Rows are points. Each copy is the shape, with its points in the same order, turned, moved and blurred by noise. Say if it was mirrored as well.
(in the rows, 128 means zero)

Shape (6 x 3):
[[104 188 103]
 [155  26 137]
 [ 97 109 150]
 [169 160 136]
 [119 133 122]
 [ 66  62 102]]
Copy 1 (6 x 3):
[[115  78 191]
 [180 179  67]
 [137  96 104]
 [ 93 147 162]
 [137 110 142]
 [208  84  97]]
Copy 1 is: mirrored
Copy 2 (6 x 3):
[[121 183  83]
 [132  62 206]
 [ 93 103 124]
 [105 186 158]
 [118 141 123]
 [146  55 106]]
Copy 2 is: only turned
Copy 3 (6 x 3):
[[169 172 172]
 [ 55 119  58]
 [150 143  83]
 [109 112 172]
 [134 155 127]
 [131 194  43]]
Copy 3 is: mirrored
Copy 4 (6 x 3):
[[113 133 198]
 [136  69  40]
 [169 117 134]
 [ 87 156 136]
 [123 112 152]
 [175  35 139]]
Copy 4 is: only turned

Shape (10 x 6):
[[133 239 134 132 138 147]
 [160  97  56 121  85  78]
 [ 78 125 145  99  89 176]
 [165 128  49  83  78 127]
 [140 212 145 174 125 143]
 [ 90 193 159 114  97 174]
 [124 127  71 118  98  77]
 [199  79  86  86  93  95]
 [114 196 151 100 108 107]
 [ 95 138 121  97 151 151]]
Copy 1 (10 x 6):
[[115 198 104 133 226 106]
 [204 101 148 155 116 143]
 [ 72 117 198 163 178 112]
 [189 138 165 189 147 164]
 [123 184 124  89 210  86]
 [ 80 159 171 143 224 110]
 [172  90 124 167 144 129]
 [181 118 164 149  93 186]
 [105 131 112 137 209 143]
 [ 83 141 134 178 154 108]]
Copy 1 is: mirrored
Copy 2 (10 x 6):
[[ 94 167 119 130 238 152]
 [ 89 197 199 164  87 106]
 [112 104 120 157 116 199]
 [ 68 216 165 137  94 140]
 [ 96 149 102 167 229 118]
 [ 93 117  99 156 192 190]
 [113 179 206 167 124 126]
 [ 73 181 181 113  66  93]
 [ 84 128 165 132 198 153]
 [150 141 138 119 146 170]]
Copy 2 is: mirrored

Shape (13 x 9):
[[137 102 154  82 100 111 121  98  90]
 [133 103  94 145 148  68  83 175 164]
 [136 104 104 100 110 159 139  68 131]
 [173 141 138 122  88 126 104 135 192]
 [ 96 175 149  15 102 193 164  97 114]
 [153 144 159 162 106 151 152 159 133]
 [ 90 166 165  91  96 204 152 108 199]
 [ 75 194 129  99  44 175 189  81 169]
 [146 156 127  68 104 117 160  90 125]
 [178 128  91 122 159 111  77 130  74]
 [148 107 121  93 125 137 172 134 133]
 [145 150 155 109 158 119 152  80 126]
 [206 109  78 150 141  84  96 174 169]]
Copy 1 (13 x 9):
[[112 162 155 112 106 172 139 127 117]
 [152 107 111 115 114  68  90  97  82]
 [154 143 185 121 113 139 144 122 182]
 [137  88 143 189 159 124 132  84 117]
 [ 71 128 211  89 156 215 148  72 189]
 [126 113 132 156 180 159  84 139 133]
 [109 120 192 168 185 173 100  44 209]
 [143 126 248 129 201 193 109  68 177]
 [127 102 184 111 121 194 145 112 133]
 [148 111  95  77 116 119 156 153 106]
 [105  96 176 129 110 152 113 132 146]
 [168 100 134 109 101 194 116  98 152]
 [144  59 112 153 114  66 122 134  89]]
Copy 1 is: mirrored
Copy 2 (13 x 9):
[[174 164 131 139 122 173 117 158 118]
 [120  82  62 154 123 130 133  69 128]
 [159 155 180 173 136 129 120 151 162]
 [149  95 160 197 129 185  87  85 110]
 [198 133 238  73 182 161  80 159 114]
 [152 112 175 175  98 141 116 106  53]
 [117  86 249 147 156 161  71 131  91]
 [161  75 234 172 194 126  77 187  70]
 [202 121 168 144 167 169 138 149 117]
 [183 187  93 152 132 117 146  65 123]
 [184 102 171 140  98 136 143 132 125]
 [147 148 174 143 150 164 178 123 106]
 [155  94  90 202  99 150 144  38 134]]
Copy 2 is: mirrored
